Every row gives one point. The ring and each string are closed loops that go straight from each point to the next, and from the last back to the first. Before rounding, they use only three directions, however many columns there are. Count how often each string passes through the ring. Passing back the other way cancels.
(in the rows, 128 means zero)

Ring (7 x 3)
[[164 102  75]
 [141  67 104]
 [ 83  85 148]
 [ 74 133 169]
 [105 163 160]
 [138 177 122]
 [163 147  72]]
String (29 x 3)
[[178 111  89]
 [146 122 106]
 [143 133  99]
 [172 123 118]
 [172 181  81]
 [168 167 117]
 [147 126 137]
 [122 149 130]
 [ 98 171 138]
 [106 142 130]
 [128 122 141]
 [112 128 181]
 [104 128 182]
 [112 125 155]
 [ 81 148 135]
 [101 139 138]
 [ 90 155 143]
 [ 78 193 157]
 [112 203 163]
 [118 213 126]
 [119 199  96]
 [149 204  75]
 [182 177  70]
 [167 128 104]
 [189 125  81]
 [178 133  42]
 [141 138  46]
 [168 127  25]
 [193 109  52]]
Times through: 1
String (31 x 3)
[[ 36 160 178]
 [ 42 176 171]
 [ 92 150 134]
 [119 139 146]
 [143 133 161]
 [133 181 161]
 [125 201 134]
 [117 214 105]
 [118 155 107]
 [140 143 115]
 [168 143 113]
 [173 172  70]
 [155 183  34]
 [143 161  46]
 [134 126 107]
 [155 112 107]
 [171  97 102]
 [188  72  65]
 [166  68  66]
 [147  60  67]
 [114 107  98]
 [123 110 117]
 [146  75 139]
 [121  49 140]
 [ 84  50 143]
 [ 52  75 139]
 [ 61 110 129]
 [115 112 136]
 [117 103 156]
 [ 60 109 192]
 [ 26 143 187]]
Times through: 5

Ring (9 x 6)
[[128 163 120  90  86 110]
 [156 133 146  78  69 119]
 [163 102 170  86  64 155]
 [143 104 170 114  60 185]
 [105 122 152 145  77 207]
 [ 81 131 134 147 113 203]
 [ 66 140 113 127 164 176]
 [ 77 159 100 107 160 137]
 [104 170 106  99 114 114]]
String (27 x 6)
[[142  88 179 116  71 201]
 [126 100 172 138  62 216]
 [103 132 159 174  30 231]
 [ 98 138 143 152  69 201]
 [106 125 139 116 114 173]
 [ 80 111 137 129 153 202]
 [ 44 135 119 163 157 221]
 [ 51 146 112 150 155 198]
 [ 80 154 117 136 114 172]
 [105 132 130 108 125 157]
 [ 72 130 108  96 205 149]
 [ 62 148  93  96 210 135]
 [ 63 172  83 102 186 120]
 [ 78 191  89 120 118 122]
 [103 161 117 113  99 139]
 [112 146 121  94 121 129]
 [123 159 114  79 113 101]
 [137 172 116  82  74  91]
 [144 168 127  93  49 106]
 [126 146 135 107  76 142]
 [149 113 149  70 109 128]
 [191  92 172  43  82 113]
 [196  93 182  59  48 129]
 [196  83 190  66  44 146]
 [173 101 180  97  32 166]
 [133 130 153 120  53 170]
 [135 103 159  98 101 170]]
Times through: 5

Ring (8 x 8)
[[129 130  88 157  58 157  88 133]
 [114 143 132 143 105 146 118 132]
 [104 153 169 118 143 133 150 146]
 [101 151 193  90 182 126 185 169]
 [108 138 177  92 179 135 184 176]
 [124 124 130 109 132 148 152 174]
 [132 124 102 123  90 151 123 166]
 [136 127  81 143  54 155  94 150]]
String (26 x 8)
[[144 124  76 123  50 151 104 172]
 [139 135  94 114  59 142 112 174]
 [129 140 118 111  86 138 127 169]
 [124 135 125 117 105 143 133 163]
 [134 131 116  96  99 139 142 188]
 [126 120 132  98 141 147 163 187]
 [117 112 140 117 169 158 167 167]
 [115 128 146 117 151 148 157 161]
 [106 128 173 105 192 145 184 166]
 [ 95 156 219  71 212 118 209 181]
 [ 96 168 216  72 188 111 196 177]
 [109 151 167 103 142 130 157 162]
 [113 140 149 118 135 141 147 154]
 [100 174 201  84 155 111 172 166]
 [ 92 179 220  80 176 107 184 164]
 [ 96 153 196 104 184 130 178 153]
 [110 129 150 128 155 151 152 148]
 [ 98 148 197  96 194 130 188 164]
 [ 96 146 207  85 212 128 204 174]
 [109 128 162 113 174 147 171 162]
 [116 131 144 117 142 146 152 160]
 [117 112 140 118 167 158 166 166]
 [124 116 127 112 141 153 156 175]
 [123 115 115 136 127 161 136 153]
 [125 121 113 131 112 156 130 157]
 [129 112  98 142 105 165 122 152]]
Times through: 0
String (28 x 8)
[[124 117 119 128 127 157 140 160]
 [122 135 129 117 111 143 136 162]
 [132 139 113 109  81 138 125 173]
 [129 135 112 120  85 144 122 163]
 [132 138 104 121  69 142 112 163]
 [147 139  65 132   7 144  76 161]
 [143 125  58 156  21 159  71 143]
 [129 119  89 156  80 164 100 137]
 [123 128 113 140 101 154 119 145]
 [124 140 113 135  80 145 110 146]
 [120 125 119 142 115 156 125 143]
 [122 122  93 175  82 168  91 115]
 [117 141 110 166  75 154  90 114]
 [113 160 143 128  92 131 118 139]
 [115 143 141 122 116 140 135 151]
 [112 133 141 136 135 150 137 141]
 [101 148 172 125 157 138 154 140]
 [ 91 181 221  82 174 106 182 161]
 [ 98 173 206  80 164 110 179 169]
 [ 93 175 226  67 191 105 199 177]
 [ 97 148 201  92 200 129 193 167]
 [108 131 160 116 168 146 165 157]
 [116 134 141 120 133 145 145 156]
 [114 140 153 107 140 138 156 165]
 [113 125 151 114 162 149 164 164]
 [114 118 158 101 185 150 183 177]
 [119 127 157  82 167 138 185 195]
 [124 111 126 117 147 158 157 171]]
Times through: 0

Ring (8 x 11)
[[114 131 134 120 148 141 168  94 107 104 117]
 [103 122 119 129 145 167 198  71  79  87 124]
 [105 124 114 121 141 169 178  97  87  79 125]
 [109 134 113  96 133 144 134 152 119  83 122]
 [101 146 110  73 124 105 115 182 143  98 123]
 [ 91 156 110  57 119  67 115 190 158 118 123]
 [ 97 155 120  66 125  67 120 174 157 125 119]
 [115 141 135 101 142 111 141 128 132 115 115]]
String (27 x 11)
[[114 139 138 108 145 113 156 109 125 119 115]
 [133 131 147 123 154 145 141 111 121 104 110]
 [123 132 136 116 147 144 145 117 117  99 115]
 [102 137 119 100 136 125 158 122 116 102 122]
 [ 88 126 115 124 142 145 219  55  77 101 127]
 [ 92 117 116 142 148 173 237  29  57  91 128]
 [123 117 132 142 155 190 180  74  81  79 118]
 [119 125 128 125 147 168 161 103  98  84 118]
 [112 130 123 112 141 149 155 117 108  90 120]
 [ 85 128 103 111 133 148 199  87  83  89 130]
 [ 95 122 104 119 137 172 192  91  78  75 129]
 [120 124 119 119 143 180 145 126 100  70 121]
 [125 127 121 111 141 172 126 147 113  71 119]
 [111 137 121  98 136 131 138 141 123  96 120]
 [103 139 114  91 131 124 139 148 124  95 122]
 [ 84 146  97  69 118  99 139 169 131  98 129]
 [ 88 154  97  51 112  81 105 211 156 101 127]
 [117 147 122  74 129 106  91 198 156  99 117]
 [113 142 123  89 134 117 121 160 137 101 118]
 [103 145 118  81 129 102 128 161 139 107 121]
 [ 88 150 109  70 122  80 140 160 141 116 125]
 [ 69 167 101  37 108  22 129 191 167 139 127]
 [ 68 167 104  40 110  20 137 180 165 144 127]
 [104 161 130  58 126  47 101 191 176 137 115]
 [128 145 141  91 141 107 102 167 154 113 110]
 [111 140 126  96 137 118 137 140 130 105 118]
 [ 94 143 119  91 133  97 163 122 124 118 122]]
Times through: 5
String (32 x 11)
[[132 145 150  98 147 103 110 151 153 122 107]
 [111 143 137 100 142 100 149 120 133 124 115]
 [ 91 141 120  98 135 103 178 104 115 118 123]
 [ 99 136 127 112 143 117 187  84 106 117 120]
 [124 127 143 132 155 152 171  80 102 105 113]
 [137 123 148 139 160 172 154  90 103  93 110]
 [123 132 132 113 145 146 140 125 118  95 115]
 [102 135 119 104 137 130 164 114 110 100 122]
 [ 84 125 109 123 139 148 222  56  73  97 129]
 [ 83 116 107 141 144 177 249  23  48  86 132]
 [103 112 116 148 150 198 222  40  54  75 126]
 [126 122 130 129 150 179 153 106  98  79 117]
 [110 133 122 107 139 142 151 124 112  93 120]
 [ 91 133 108 104 133 136 180 107  98  94 127]
 [ 90 124 101 115 134 165 192  94  79  77 131]
 [112 123 112 117 139 179 156 121  94  68 124]
 [127 127 122 112 142 174 124 148 114  71 118]
 [129 130 123 105 140 167 109 165 124  72 117]
 [116 136 111  89 130 149 106 183 130  74 121]
 [ 91 143 101  74 121 111 134 169 130  93 127]
 [ 86 145 103  77 122 101 150 152 126 103 127]
 [105 140 118  91 133 118 138 147 128 101 121]
 [117 145 123  80 131 112 100 185 150  99 117]
 [102 156 113  56 119  76  92 211 166 110 120]
 [ 72 166  97  33 105  33 113 211 170 127 128]
 [ 68 160  97  47 110  45 143 176 151 127 130]
 [ 68 167  99  35 107  23 127 195 168 137 128]
 [ 77 165 107  42 112  30 122 191 169 137 125]
 [ 74 161 106  51 115  38 142 169 156 136 126]
 [ 89 148 113  77 126  83 150 144 135 119 124]
 [110 140 124  94 136 117 136 143 130 105 118]
 [129 145 143  93 143 107 106 161 153 115 109]]
Times through: 0

Ring (10 x 12)
[[109 105 138 123 126 122 126 151  88 187 107 138]
 [ 68 107 132 109 119 102 124 168  71 181  71 146]
 [ 47 111 124 103 115  90 126 170  69 167  56 145]
 [ 60 117 116 109 118  90 129 152  87 147  70 131]
 [104 122 111 126 126 104 135 121 119 129 112 110]
 [149 122 114 142 135 121 143  97 141 125 152 104]
 [180 118 122 154 141 134 151  88 148 133 179 110]
 [195 112 132 158 144 143 153  91 143 150 189 121]
 [187 107 140 153 142 146 145 106 130 170 179 127]
 [151 105 141 138 134 137 133 129 108 184 145 131]]
String (29 x 12)
[[139 114 128 140 133 116 156 118 114 147 140 142]
 [145 115 125 138 134 127 135 113 126 151 145 112]
 [186 118 121 152 141 145 132  86 155 141 182  86]
 [239 115 131 174 152 160 156  64 171 140 230 102]
 [220 107 144 169 149 149 172  88 141 159 210 147]
 [183 105 145 155 142 137 166 111 118 169 176 158]
 [158 107 139 144 137 130 152 121 112 169 153 146]
 [159 112 130 142 136 136 134 111 128 160 155 112]
 [180 111 131 148 140 149 126 101 141 163 174  96]
 [200 105 142 153 143 164 122 103 139 185 189  99]
 [168 104 141 142 137 149 123 121 120 187 159 113]
 [146 103 142 133 133 142 119 135 106 194 139 120]
 [ 96  97 150 117 124 121 126 172  66 211  92 161]
 [ 72 101 144 111 120 103 137 178  57 198  73 175]
 [ 97 108 134 122 125 107 140 151  85 172  99 152]
 [115 113 126 125 128 122 121 133 109 164 117 111]
 [ 90 109 131 119 123 104 139 152  83 168  93 151]
 [ 43 107 132 103 115  85 138 181  54 176  50 172]
 [ 78 111 127 115 121 100 134 154  83 164  83 144]
 [101 116 119 121 125 113 121 133 109 152 105 108]
 [ 62 119 112 107 118  95 117 148  95 146  71 111]
 [ 16 121 108  94 110  70 126 169  72 138  32 135]
 [ 34 116 117 103 114  71 146 167  66 144  46 163]
 [ 88 114 124 121 124  98 146 144  90 151  94 148]
 [ 93 117 118 123 125  98 145 134 101 140 100 136]
 [ 99 118 119 126 126  97 151 131 103 136 105 142]
 [121 113 126 131 129 114 142 128 108 153 123 133]
 [158 121 115 143 136 130 132  95 146 132 159  90]
 [148 117 122 140 134 126 137 108 131 144 148 109]]
Times through: 3
String (30 x 12)
[[128 106 139 132 130 122 142 139  96 177 125 148]
 [142 113 127 135 133 131 126 119 122 161 140 107]
 [140 111 128 131 132 138 111 122 123 170 138  93]
 [ 79 104 136 109 120 116 109 167  76 195  79 130]
 [ 20 101 141  93 110  83 130 205  31 201  26 186]
 [ 57 106 134 107 117  93 136 175  60 180  62 166]
 [106 112 127 124 126 113 131 139 100 162 108 128]
 [113 115 121 124 127 122 115 129 115 158 115  99]
 [ 35 110 126  96 112  90 115 180  62 177  43 141]
 [  7 105 133  88 108  76 126 203  34 189  17 176]
 [ 41 105 135 102 114  87 135 185  50 185  47 173]
 [ 82 107 134 116 122 102 139 160  76 175  85 158]
 [116 111 129 126 128 121 124 136 105 168 116 120]
 [123 108 134 126 129 131 115 138 105 182 121 113]
 [138 100 146 130 131 141 118 144  96 203 131 129]
 [145  98 153 136 133 136 141 145  89 203 137 159]
 [132 105 141 135 131 121 149 138  94 177 129 157]
 [138 112 129 135 132 125 136 122 116 159 137 123]
 [200 114 129 155 144 155 130  87 154 155 193  88]
 [230 111 136 169 150 162 148  75 161 155 220 105]
 [208 108 141 165 147 144 170  92 136 157 199 146]
 [177 110 137 153 140 132 164 106 125 155 172 147]
 [157 113 129 144 136 129 145 111 125 153 155 125]
 [177 116 124 149 139 141 133  94 146 146 174  95]
 [244 115 130 175 153 163 152  61 175 141 234  96]
 [213 109 140 166 147 147 167  89 141 156 204 140]
 [225 105 147 170 150 153 171  89 139 165 213 148]
 [226 112 132 165 149 166 133  75 165 157 216  85]
 [171 114 127 145 138 143 127 101 140 156 167  94]
 [147 109 134 138 134 131 138 123 114 168 144 128]]
Times through: 4

Ring (9 x 14)
[[138 136 105 140 102 150 162  94 147  83  84 166  55 106]
 [156 168  83 165 100 184 169  91 160  47  89 149  57  93]
 [160 183  79 189  97 208 167  96 165  29 115 114  73  95]
 [157 164 103 175 101 194 153 101 154  53 135  88 100 114]
 [145 103 166 111 115 129 120 104 123 135 152  68 143 159]
 [128  66 194  81 119  91 109 108 107 178 152  77 150 177]
 [ 97  44 196  82 111  71 116 117 104 192 140 114 120 174]
 [ 89  51 179  96 104  78 128 118 111 176 126 139  94 160]
 [109  93 137 120 101 113 150 106 131 127  96 167  62 128]]
String (24 x 14)
[[110  75 182 118 107 112 117 120 114 156 169  70 138 169]
 [113  81 176 122 106 118 120 119 117 148 166  72 134 164]
 [149  55 219  43 134  72  90  98  95 208 158  52 187 197]
 [156  62 209  36 136  70  96  90  99 203 136  75 173 188]
 [111  95 151 134 101 127 137 115 127 127 139 110 100 144]
 [140  82 174  78 121  96 120  97 115 163 122 108 128 161]
 [122  28 221  27 130  39  99 100  90 230 125 111 148 192]
 [ 57  12 203  82 101  44 122 130  97 213 130 153  89 174]
 [129  68 176  65 120  77 124  96 112 176 103 140 108 158]
 [128 101 144 114 108 120 140 102 129 128 111 135  91 137]
 [103 116 116 165  89 149 160 116 143  90 116 149  55 115]
 [101 133  87 179  84 160 180 112 155  64  84 193  15  91]
 [107 143  82 189  83 172 181 111 159  52  91 182  19  88]
 [113 128 110 169  91 159 161 113 147  79 115 143  58 112]
 [140 113 139 117 110 130 140  98 132 118 112 125  97 134]
 [112 124 109 162  92 152 163 110 146  84 105 157  51 110]
 [ 91 109 107 160  86 136 171 114 144  92  87 194  23 104]
 [118  70 161  75 114  78 137  97 117 165  83 174  77 144]
 [141  92 160  86 118 104 129  95 121 149 110 125 111 149]
 [ 97  90 145 141  95 124 144 119 129 124 130 132  79 137]
 [ 66  34 192 107  98  73 124 132 105 187 150 123 100 170]
 [102  75 168 118 103 107 129 118 118 151 142 110 107 155]
 [145  79 182  70 124  92 115  95 112 171 127  99 139 167]
 [139  33 240  26 136  50  80 102  85 235 165  48 198 212]]
Times through: 1

Ring (9 x 14)
[[176 136 145 169 169 119  82 123 175 111  89 137 151  94]
 [135 115 146 161 127 125 101 113 117 116 115 132 136 143]
 [ 92  93 140 138 100 129 126 106  69 126 142 130 122 179]
 [ 76  79 136 116 102 124 135 108  61 125 151 140 121 182]
 [ 79  78 131 103 120 119 135 113  77 125 149 149 125 165]
 [ 87  88 124 100 135 120 139 115  94 132 145 144 125 147]
 [101 106 116 108 144 127 144 113 110 144 141 130 121 131]
 [144 133 122 139 164 129 121 117 151 138 115 123 132 101]
 [173 140 137 161 175 121  92 123 177 120  93 132 147  87]]
String (28 x 14)
[[189 159 128 168 188 128  96 122 198 131  87 119 144  67]
 [133 136 123 154 136 139 128 107 123 147 124 106 121 128]
 [136 130 130 155 137 134 118 110 125 136 120 116 128 129]
 [163 141 142 181 142 131  95 113 146 123 101 117 138 119]
 [177 134 158 191 146 121  71 119 157 102  87 134 152 117]
 [157 115 155 162 152 112  79 123 150  98  96 151 153 119]
 [131 108 142 143 141 119 104 118 125 115 116 142 139 133]
 [101 106 131 137 113 133 132 106  86 136 140 122 120 161]
 [ 63  96 129 143  61 148 156  90  22 151 167 101  99 216]
 [ 71  90 140 148  64 140 139  94  29 135 158 113 108 215]
 [134  99 155 150 136 112  88 120 122  98 110 154 148 141]
 [137 105 149 147 144 114  93 121 131 104 110 151 146 131]
 [110 108 132 138 123 130 126 109  98 132 134 126 125 151]
 [109 116 135 159 100 139 127 101  80 137 136 110 118 170]
 [160 131 151 182 136 126  87 114 139 113 100 126 142 128]
 [214 140 165 188 192 104  43 135 215  82  59 158 174  69]
 [169 125 147 157 173 112  81 127 173 104  91 149 155  94]
 [125 120 128 142 137 131 123 111 119 135 126 122 127 132]
 [127 132 120 145 138 138 133 108 121 148 128 109 120 127]
 [126 128 120 139 142 135 133 110 124 146 128 114 122 124]
 [132 117 130 135 151 123 116 117 134 128 119 134 134 119]
 [162 126 133 135 188 113  97 129 181 116  97 148 150  80]
 [132 133 110 123 168 132 138 116 148 151 125 119 124  98]
 [ 91 130  94 115 129 151 176 100  93 180 157  90  98 138]
 [100 118 113 125 127 139 151 105  96 156 145 109 112 143]
 [129 112 133 134 149 121 114 118 130 123 120 139 136 124]
 [158 125 134 139 178 116  99 126 170 118 101 144 147  90]
 [188 143 135 152 202 114  84 131 208 114  82 144 156  60]]
Times through: 1
String (33 x 14)
[[128 114 151 172 108 130 102 107  97 116 120 125 132 163]
 [ 79 105 132 153  71 147 146  92  39 147 157 101 104 203]
 [ 87 102 130 140  93 138 141 100  61 141 150 114 112 182]
 [119 102 141 138 132 120 111 115 111 117 124 141 135 143]
 [123  95 148 138 136 113  99 120 116 105 118 154 143 142]
 [ 74  74 145 126  90 122 126 107  50 117 150 144 124 196]
 [ 44  68 133 113  68 133 154  98  15 136 173 129 106 220]
 [ 34  72 123 106  65 139 169  94   7 150 182 118  97 222]
 [ 92  97 129 123 116 128 136 108  82 134 144 130 121 162]
 [117  95 140 125 143 114 110 120 118 113 123 152 139 135]
 [108  81 143 111 147 106 108 124 115 104 125 167 144 137]
 [ 78  66 134  88 134 108 129 120  87 114 146 167 133 156]
 [ 52  66 119  77 116 120 158 111  58 136 167 149 115 174]
 [ 61  88 113  97 108 134 165 103  57 153 167 123 106 174]
 [ 95 103 123 120 124 131 141 109  90 141 144 126 119 152]
 [127 103 135 122 159 113 110 123 137 116 118 152 142 117]
 [113 102 122 105 161 117 128 121 130 130 130 147 133 116]
 [ 97 108 106  95 154 129 155 114 115 153 145 128 118 121]
 [ 83 117  97 104 130 144 174 103  88 173 160 103 101 142]
 [ 99 116 114 122 127 138 151 106  96 154 146 112 112 144]
 [125 111 132 133 146 122 116 117 126 125 122 137 134 127]
 [153 121 135 138 174 115  99 125 165 116 103 146 147  95]
 [165 141 125 145 183 124 107 123 179 131 100 129 141  79]
 [179 155 123 157 187 128 106 121 191 137  94 119 140  70]
 [147 142 121 153 154 136 123 112 145 145 115 110 127 108]
 [133 125 128 145 143 130 120 113 129 135 121 122 129 124]
 [160 125 141 152 167 116  92 124 163 113  99 143 148 100]
 [164 126 144 155 169 115  87 124 167 109  95 144 150  99]
 [127 123 130 149 132 132 122 110 116 135 125 119 126 136]
 [133 129 132 160 128 136 119 108 116 136 122 113 125 138]
 [132 115 137 145 140 124 110 115 125 123 118 133 135 131]
 [170 118 155 160 169 108  71 128 171  94  87 157 160 100]
 [162 118 156 168 151 114  76 123 152  98  94 148 153 118]]
Times through: 5

Ring (8 x 14)
[[106 141 171 120 162  87 115 127 125 133 123 144  72 135]
 [ 92 164 129 128 128 103 123 104 155 117 120 129 116 133]
 [112 167  86 148  86 128 132  97 157 118 129 125 168 128]
 [141 159  68 162  63 144 135 102 140 129 139 131 195 124]
 [172 139  75 170  62 150 134 118 112 144 149 142 195 121]
 [174 115 120 156 104 131 130 140  92 148 149 149 143 123]
 [159 111 150 142 135 113 125 146  92 146 143 150 106 126]
 [129 122 176 125 163  92 117 141 105 140 131 150  70 132]]
String (23 x 14)
[[134 118 128 138 126 118 141 133 126 116 139 127 123 124]
 [132 131 128 139 122 116 132 126 125 126 136 134 124 126]
 [141 124 136 140 127 114 130 133 114 132 138 139 117 126]
 [156 124 145 144 127 113 119 138  94 152 140 155 113 128]
 [159 110 183 134 160  97 111 154  75 163 139 166  71 131]
 [117 108 192 114 186  83 125 149 112 124 130 139  47 131]
 [110 126 154 123 153  99 133 131 134 113 129 127  89 129]
 [ 91 125 192 106 191  76 123 136 133 114 121 132  42 134]
 [ 91 147 198 109 187  70 104 128 123 138 115 151  39 140]
 [ 93 139 156 118 157  92 129 122 146 109 123 125  84 132]
 [114 145 135 133 130 107 126 119 135 124 128 134 113 130]
 [105 169 131 134 123 104 114 105 140 135 121 142 118 134]
 [ 71 185 120 126 123 100 121  89 175 111 112 124 122 136]
 [ 73 161 114 123 126 106 140  98 182  88 119 106 125 130]
 [114 150 112 139 111 117 133 111 146 117 130 126 138 128]
 [116 141 117 137 118 116 136 117 144 113 132 124 132 127]
 [143 154  99 155  87 130 123 111 124 143 136 144 162 127]
 [131 142 114 144 108 121 131 118 130 127 135 134 140 127]
 [133 142  91 150  90 133 140 114 140 117 138 125 165 123]
 [144 136  80 157  79 142 146 116 137 116 143 122 180 120]
 [216 142  37 198  13 178 132 117  88 170 162 157 249 116]
 [215 137  66 189  38 164 122 126  75 180 159 168 216 120]
 [188 112  95 167  80 147 138 139  92 146 156 145 174 118]]
Times through: 2
String (29 x 14)
[[222 122  79 186  50 161 125 137  65 180 162 168 202 119]
 [186 140  89 173  66 146 120 124  90 168 150 161 183 124]
 [146 138 111 150 101 126 129 122 118 137 139 141 148 126]
 [141 130 105 149 101 129 139 123 128 122 141 129 152 123]
 [181 132  68 174  55 156 139 122 109 143 153 140 204 118]
 [216 139  50 194  25 172 128 121  82 174 161 162 234 118]
 [193 137  78 178  56 153 125 124  90 165 153 158 197 121]
 [168 136 102 161  86 136 125 126 102 152 145 151 163 124]
 [143 127 120 145 113 123 134 129 120 128 140 135 136 124]
 [153 108 129 143 123 122 139 141 110 126 145 134 126 122]
 [184  90 152 148 133 120 129 161  72 153 153 155 109 122]
 [182  97 173 143 147 108 116 162  61 168 148 168  87 127]
 [136 103 184 123 173  92 125 153  98 134 136 145  61 129]
 [115 117 168 120 165  94 130 139 124 117 131 132  74 129]
 [130 137 136 138 127 111 124 125 121 134 133 141 116 129]
 [133 143 161 134 143  98 107 129 103 156 129 160  91 134]
 [114 148 191 120 172  78  97 130 105 157 120 164  53 139]
 [ 92 143 188 111 180  76 112 127 129 129 118 143  50 137]
 [ 87 133 168 111 171  86 130 126 147 105 121 123  67 132]
 [120 138 136 134 131 108 128 123 130 125 131 134 113 129]
 [133 148 144 139 128 106 111 123 111 151 130 155 110 132]
 [124 145 181 126 160  86 100 131 101 159 125 164  68 137]
 [114 128 200 115 185  77 108 141 105 144 124 155  42 136]
 [108 114 187 112 183  83 127 143 122 117 128 134  51 131]
 [116 123 148 126 147 103 135 132 132 113 132 127  97 128]
 [141 132 135 142 123 114 124 129 112 139 137 145 120 128]
 [136 129 132 140 124 115 129 129 119 131 137 138 121 127]
 [145 106 138 138 133 117 140 143 113 121 143 131 114 123]
 [185 104 114 160  98 138 137 146  87 146 155 147 152 120]]
Times through: 0
